Each row is a point. Each copy is the shape, with its points in the same order, turned, moved and blurred by noise. Say if it was mirrored as well.
In the rows, 128 means zero.

Shape:
[[143 107]
 [ 73 161]
 [148 120]
 [166 175]
 [137  80]]
Copy 1, 5 rows:
[[114  92]
 [111 181]
 [128 103]
 [178 115]
 [ 86  88]]
Copy 1 is: only turned
Copy 2:
[[155 155]
 [ 69 132]
 [150 142]
 [139  70]
 [162 173]]
Copy 2 is: mirrored

Shape (8 x 3):
[[ 69 140 102]
 [145 121 152]
 [122 176 175]
 [ 99 121 100]
 [171 138 124]
 [163 179 148]
 [ 34 132 136]
 [121 136 164]]
Copy 1 (8 x 3):
[[ 71 132 157]
 [160 154 124]
 [173 145 180]
 [ 96 118 127]
 [170 107 110]
 [191 115 154]
 [ 60 163 182]
 [151 156 145]]
Copy 1 is: mirrored
Copy 2:
[[ 67 152 103]
 [153 127 130]
 [115 102 174]
 [ 98 161 100]
 [162 160 146]
 [141 140 184]
 [ 51 107  92]
 [131 110 137]]
Copy 2 is: only turned

Shape:
[[124 100  86  88]
 [124 147  97 132]
 [140 116 123 106]
 [107 203 141  67]
 [ 89 166 108  98]
 [177 102 142 150]
 [177 128 126 162]
 [ 71 140 107  97]
 [144 203 140 108]
 [167  88 161 169]]
Copy 1, 10 rows:
[[ 71 137  90 165]
 [125 162  96 151]
 [103 118 108 147]
 [114 176 107  64]
 [108 185 115 113]
 [152  80 121 157]
 [169 109 102 160]
 [ 88 191 131 133]
 [151 155  95  89]
 [136  79 144 177]]
Copy 1 is: only turned
Copy 2:
[[131  74 103 122]
 [178 114 125 123]
 [130 122  93 116]
 [147 124 149  33]
 [150  97 160  88]
 [141 165  87 156]
 [169 162  85 155]
 [133  87 168  98]
 [172 157 129  58]
 [128 183  99 176]]
Copy 2 is: mirrored
Copy 3:
[[123  83 131 146]
 [ 99 131 144 129]
 [125 118 109 137]
 [ 85 140  88  49]
 [ 95 117 134  79]
 [149 162 114 184]
 [118 176 119 184]
 [113  95 159  71]
 [ 82 175  97  90]
 [173 171 138 184]]
Copy 3 is: only turned

Shape, 10 rows:
[[163 153 136 121 159  97]
 [141 147 165 159 179 189]
 [ 95 201  92 120 132 147]
 [128 191 153 134 120 144]
 [102 101  96  97 130 131]
 [184 162  86 139 108 151]
 [ 82 113 176  59 123 100]
 [168 112 143 152  69  86]
 [137 147 108 127 100 185]
 [ 71 119 181 109 172 122]]
Copy 1, 10 rows:
[[139 116 137 146 160  90]
 [ 62 108 136 160 129 157]
 [139 199 163 144 133 155]
 [128 152 139 179 107 130]
 [145 143 137  68 119 138]
 [135 171  72 147 158 129]
 [151 117 177  90  58  85]
 [197 101  70 143 108 111]
 [112 173  94 130 109 153]
 [118  88 199 112  89 131]]
Copy 1 is: mirrored
Copy 2:
[[124 140 149  77 138  73]
 [182 118 167 152 168 101]
 [179 158  73 104 146 141]
 [160 115  98 126 161  96]
 [101 148 138 109 118 160]
 [165  78 113  77 100 128]
 [ 47 159 121 129 188 137]
 [ 81  82  97 119  77  81]
 [169  87 115 117 127 158]
 [100 182 149 162 180 113]]
Copy 2 is: mirrored
Copy 3:
[[107 161 162 168 121 104]
 [132 167 147 180 149 202]
 [ 46 136  86 149 145 141]
 [ 97 166  96 169 109 138]
 [118 111 139  79 139 130]
 [143 129  99 179 171  99]
 [ 97 178 142  72  64 124]
 [178 112 115 149  68  87]
 [135 136  78 136 161 142]
 [ 91 157 167  98  76 184]]
Copy 3 is: only turned

Shape:
[[135 159  71  95  94 132]
 [173 122 110  90 114 141]
 [123 148 143 123 111 150]
 [136 144 114 169 153  72]
 [126 105 101 103  83 162]
 [109 118 120  80 141 116]
 [129 154 109 177 187 158]
 [135 176 144 152 184  86]
 [144 200 101 196 190  86]]
Copy 1:
[[126  62 140 146 142 182]
 [170  79 131 145 112 140]
 [149 136 149 131 143 158]
 [ 95 138  62 154 130 146]
 [134  89 179 134 109 146]
 [127  88 127 105 152 113]
 [122 151 114 209 169 120]
 [128 151  49 150 173 140]
 [100 152  37 203 174 164]]
Copy 1 is: only turned
Copy 2:
[[ 53 152  97  86 102 114]
 [104 153 133  59 110  96]
 [121 135 122 122  87 112]
 [116 157 119 144 183 138]
 [ 75 125 140  93  88  71]
 [111  96  96  88 132  96]
 [111 119 169 132 133 185]
 [150 145 104 135 165 172]
 [112 169 120 153 179 211]]
Copy 2 is: mirrored
Copy 3:
[[162 144 108  77 143 156]
 [174 133 150 120 117 115]
 [147 126 127 158 135 162]
 [ 58 163 136 120 148 106]
 [180 135 113 129  81 161]
 [126  83 120 119 118 128]
 [108 170  83 175 157  92]
 [ 71 132 144 139 188  97]
 [ 53 192 113 128 210  90]]
Copy 3 is: only turned
Copy 4, 9 rows:
[[176 128  83 151 100 171]
 [145 160 108 178 138 153]
 [138 150 129 111 115 142]
 [ 74  81 130 147  98 156]
 [195 142 137 149 132 154]
 [147 103 106 136 158 123]
 [ 80 123 123  96 136 207]
 [ 48 103 101 116 114 145]
 [ 31  88  99 124  86 200]]
Copy 4 is: only turned

Shape (13 x 8):
[[106 102 159 112 194 115  96 154]
 [143 129  98 141 123 110 143 171]
 [147  75 133 119 114 116 118 212]
 [139 119  93 184 131  97 154 122]
 [137 132 116 111 113  92 146 138]
 [146 130 177 140 117 129 151 127]
 [123 135  95 128 112 104 143 110]
 [  7 123 218 113 148  93 154 133]
 [132  28  98 113 122 139 134 117]
 [114 127 193 116 112  92  48 126]
 [147  97  97 115 113 117 101 136]
 [138 132 137 120 114 188  90 214]
 [144 132 115 131 115 100 148 106]]
Copy 1, 13 rows:
[[134  86 116 127 112  57 150  95]
 [153 169 106 117  80 116 134 138]
 [168 105  90 153  56 111 147 159]
 [149 182 128 101  71 141 136  79]
 [117 153 134 107  85 124 150 144]
 [146 125 166 134 120 143 124 121]
 [100 170 123 100  94 138 139 116]
 [132  43 129  46 183 129 184 107]
 [101 120  90 179  62 150 180  87]
 [ 97  51 149  96  87  98  86 126]
 [100 138 101 142  58 119 129 122]
 [160 115  71 169 117 101  80 169]
 [109 164 148 111  88 138 139 114]]
Copy 1 is: mirrored
Copy 2:
[[ 67 130 164  97 162 149 138 143]
 [152  97 120  98 125 102 114 136]
 [123  40 128  99 158 132 131 108]
 [136 119 117 118  97  55 140 149]
 [164 120 108 109 138 121 146 148]
 [136 110 139 161 100 149 148 149]
 [159 150 102 112 120 103 148 134]
 [138 162 246 118 148 161 221 132]
 [100 112  90 154 172  91 153  79]
 [ 89 119 125  79 109 199 201 141]
 [117 110  81 100 139 121 139 112]
 [123  72 139  91 106 178  81  80]
 [151 134  99 128 116 109 150 149]]
Copy 2 is: mirrored

Shape (12 x 9):
[[106 114 118  95 125 143 137 125 191]
 [135 163 117 158  99 176 119 144 129]
 [164 104 123 136  73 147 138 123  96]
 [155  86 118 168 133 177 152 164  89]
 [131 122 133 137  92 176 129 112  97]
 [137 139 160  74 150 114 107 115 166]
 [133  90 115 119  87 198 104 168  93]
 [ 82 135 207 113 106  97 118 121 178]
 [120 116  99 107 150 111  94 163 124]
 [148 129 199  79 148  92  91 151 225]
 [116 140 186  65 164 129 120 138 164]
 [140 148 168  67 129  98 151 188 166]]
Copy 1:
[[139 110 139 123 104 129 135 121 200]
 [113 177 120 164 115 110 173  79 149]
 [ 78 131 154 124 135 144 197  82 137]
 [ 52 174 122 110 109 165 149  83 130]
 [ 83 164 151 145 140 131 189  95 160]
 [162 102 111 133 170 131 139 141 176]
 [ 81 168 181 159 130 188 144  67 159]
 [201 127 131 135 136 161 191 180 179]
 [140 127 163 133 131 145  92 120 122]
 [207  71  79 150 139 171 147 146 177]
 [183 124 101 116 173 163 132 139 185]
 [212 114 105  95 140 164 145  85 155]]
Copy 1 is: only turned
Copy 2, 12 rows:
[[153 127 125 161 204 108 114 102 151]
 [163 127 155 135 127 121  87 171 128]
 [150 124  93 109 112 111 104 163 181]
 [131  71  93 144  83 117  82 140 137]
 [180 126 116 112 109 112 101 139 153]
 [136 175 113 143 189 166 121  96 142]
 [160  88 125 103 114 124  47 125 173]
 [154 187 159 183 156 140 152  86 190]
 [ 86 117 140 117 161 136  98 104 136]
 [112 199 123 205 210 187 105  94 175]
 [149 156 127 163 183 191 124  74 143]
 [120 122 133 171 190 204 136 126 181]]
Copy 2 is: mirrored

Shape:
[[156 130 221 125 180 168  96 141 177 174 128]
 [124 122 209 113 119 146 122 168 133 172 135]
 [170 139 181 112 198 182 116 154 151 172  94]
 [119 169 178 131 122  95 147 100 117  87 123]
 [ 50 152 126 132 119 117 117  79  82 138 125]
 [183 122 173 105 129 158 102 125 179 144  87]
 [148 189 132  72 121 100 130 126  79 131 133]
 [107 150 134 158 123  75  72 140 113 102 103]
 [ 83 148 126 100  86 103  81  80 119  71 126]
 [176 154 184 149 168 176  94 134 139 146 175]
 [151 142 160 127 137 147 118 154 203 209 149]
 [ 95 105 120 141  91 122 102 120  75  92 148]
 [ 82 148 111 175  76 149 130 129 144  83  94]
 [ 93 136 126  94 160 100 128 128 128  76 143]
 [ 93 169 114  96  79 107 121 159  92  73 126]
 [113 109 118 129 111  81 161  94  99 137 128]]
Copy 1, 16 rows:
[[ 88  85 147 128 131 169 193  73 118 145 101]
 [131  89  96 119 143 161 154  89 165 147 114]
 [ 48  94 142 141 128 137 187 109 141 141  81]
 [180 171 114  90 150 159 162 149 124 106  71]
 [197 151 147 132 218 149 129 182 138 135 100]
 [ 88 125 123 134 113 152 208 118 136 115 144]
 [162 156 127  84 124 100 167 186 160 163  93]
 [142 213 125  91 206 128 159 118 141 134 120]
 [210 184 165  95 191 131 171 164 149  92 146]
 [ 87  99 166  76 128 150 141  95  91 144 106]
 [104  82  98 150 134 119 170  90  84 160 137]
 [176 174 148  97 176 136  93 144 166 105 143]
 [144 170  92 107 217 132 126 155 119  52 140]
 [183 170 160 122 156  95 156 123 143  90  74]
 [185 173 111  73 175  79 148 162 183  92 113]
 [183 194 118 157 140 139 114 165 135 135 111]]
Copy 1 is: only turned
Copy 2:
[[203 173  70 139 151 177 106  93 116  76 127]
 [212 140 110 116 154 149 162 113  95 101 126]
 [175 167  35 132 116 174 120 101  99  97 151]
 [150 140 129  51 154 103 121 137 145 153 103]
 [151  79 129 118 158  76 136 200 129 155 130]
 [153 156  70 138 136 149 157  69 149  97 125]
 [163 141 110  74 113 139 185 180 151 177 115]
 [141  84 144  97  82 102 123 139 151 127  99]
 [121 114 146 127 148  74 148 155 168 172  65]
 [176 176 112 141 140 201  96 125 121 133 146]
 [168 132  98 135 157 211 154 130 114  52 124]
 [134 113 178 130 123  73 140 141 122 165 132]
 [ 83  65 136 106 153 109 129 104 108 144 103]
 [117 170 126  93 119  96 135 177 108 129  79]
 [127 105 158  82 110 100 176 157 104 185  70]
 [125 116 143  73 147  87 173 169 139 110 162]]
Copy 2 is: mirrored
Copy 3:
[[183  73 187 110 103 176 155  57  92 125 142]
 [143  58 138 107  96 120 175  84  75  92 110]
 [197 110 190  69 106 161 127  68 104 111 107]
 [ 83  79 141 131 179 124 133 141  99 130 108]
 [ 96 128 109 127 186 109 184 145 143  64 140]
 [172  95 185 136  93 147 110 114 107 118  86]
 [ 95 139 127  90 135 118 133 181  69 115 104]
 [152 121 118 166 198 119 146 136  77  88  98]
 [ 84 103 110 180 173 135 107 168 125  73 126]
 [156 109 122  97 128 189 138  68  81 159 127]
 [205  97 148 119  69 134 170 116  95 143 153]
 [ 90 150  77 165 158 120 145  99 113  80 105]
 [156  83  74 162 178 102 135 140 177  98  88]
 [116 103 127 130 167  87  93 126 103  80 151]
 [102 102  68 125 161  81 116 171  98  71  92]
 [ 87 145 139 151 145  69 169 132 116 130 126]]
Copy 3 is: mirrored
Copy 4, 16 rows:
[[164 148 203 191 135 169 103 105 172 104 108]
 [127 142 171 203 141 133 143 111 128  94 141]
 [156 167 194 173 104 158  84  84 137 124  90]
 [168 120  94 160 139 114 177 158 128 133  72]
 [ 93 136  98 104 135 144 207 140 121  85  66]
 [141 147 139 191 134 175  74 131 141 148 116]
 [135 156 122 140 126 101 131 182  65 109  70]
 [117  81 106 117 190 117 138 124 117 131  76]
 [127 139  47 113 186 146 155 170 127 104  86]
 [202 118 192 151 124 177 113 127 126  90 112]
 [129 155 222 165 149 186 129 139 127 146 142]
 [123 101  68 100 145 128 166 128 103  86 134]
 [133 113  70 133 174 183 190  96  96 158 108]
 [163 165  97  94 158  95 155 137 132 132 101]
 [136 147  67 127 185 101 164 140  53 118 103]
 [102 117  98 116 102 114 178 164 123 142 117]]
Copy 4 is: mirrored

Shape:
[[126 163  83 140 148 113 147 110 161 137 157 103]
 [113  95 217 148 140 162 152 110 110 101 164  86]
 [113 154  86 119 104  90 124 119 172 136 146 157]
 [171 131 102 167 139  76 101  94 163 154 171 144]
 [186 175  79 180 116 163 115 100 125 155 163  82]
 [109 136  75 116  59 132 153 145 114 142 100 164]
 [106  97 107 120 110 149 136  93 108 107 132 134]
 [183 142 124 117 145  72 102 228 131 140 146 107]
 [194 107  97 119 143  89  94  82 149 156 108 159]
 [132 117  80 109  71 154 110 135 133 113 169  86]
 [193 148  72 144 143 146 127 148 146  74 106  77]
 [134 107  65 191 128 134 128 106 142 148 132 153]
 [199 116 103 129 137 144 122 160 132 154 163 151]
 [105 143 111 158  91 149 117 168 143  90 162 151]
 [112 123  75 113 126 150 101  87 113 134 102 136]
 [109 113  87 132 135 167 102  98 180 148  60 160]
 [118  98 151 117 102 138 121  86 197 146 114  60]]
Copy 1, 17 rows:
[[142 145 105  83 140 131  82 118 130 152 155 154]
 [133 153 174 179  96 137 107 164 144 154 106  69]
 [129 111  99  99 151 125  95 130 104 113 122 192]
 [171 125 110  71 105 111  73  94 134  94 100 146]
 [142 125 103 115  88  82  79  53 149 150 183 120]
 [ 59  88  78 128 154  97 137 136 122 109 142 168]
 [ 77 113 157 121 106 116 115 156 143 132 131 149]
 [175 109  42 109  86 174 168 106  86 133 105 118]
 [151 121 123  52  85  94 130 122 131  56 125 157]
 [ 82 122 116 132  78 112 105 107  82 166 140 161]
 [134  96  90  94  54 150 108 128 121 143 208 117]
 [ 91  93 122  69 132 119  78  97 151  99 132 126]
 [144  92 103  79  99  88 141 100  97 127 121  94]
 [105  61 118 149 137 149  93 114  95 150 122 139]
 [ 87 122 154  94 115 116 139 120 149 113 161 175]
 [ 84 118 164  81 150 133 124 126 115  56 188 146]
 [107 206 146 140  99 129  86 144  88  92 156 131]]
Copy 1 is: mirrored
Copy 2:
[[146 109 120 141 140 106 144 186 125 154 172 128]
 [ 61 162 115 110 104 183 100 162 118 103 100 102]
 [180 121 164 165 118  94 151 151  99 135 158 142]
 [171 108 168 137 155 153 183 193 118 122 143 166]
 [167 110  79 169 166 181 152 182 164 173 145 137]
 [169 136 107 185  98  90 164  79 103 151 122 144]
 [118 119 125 158 134 114 142 110 129 111 106 102]
 [133 162 159 131 108 112 130 180 147 190 114 249]
 [165 107 192 115 177 143 195 124 129 155 123 156]
 [137 108 130 211 108 123 122 155 156 165  97 124]
 [125 170 121 153 160 106 168 170 201 199 131 134]
 [177 115 101 144 159 113 195 161 117 118 106 129]
 [177 119 133 113 112 144 156 151 172 155  97 180]
 [170 176 117 183  99 104 120 161 135 109 109 138]
 [150 111 128 156 180 103 136 100 123 145 114 113]
 [190 146 140 121 178  89 159 114  91 166  95  82]
 [108 127 163 148 129 154 138 171  77 194 106  70]]
Copy 2 is: mirrored
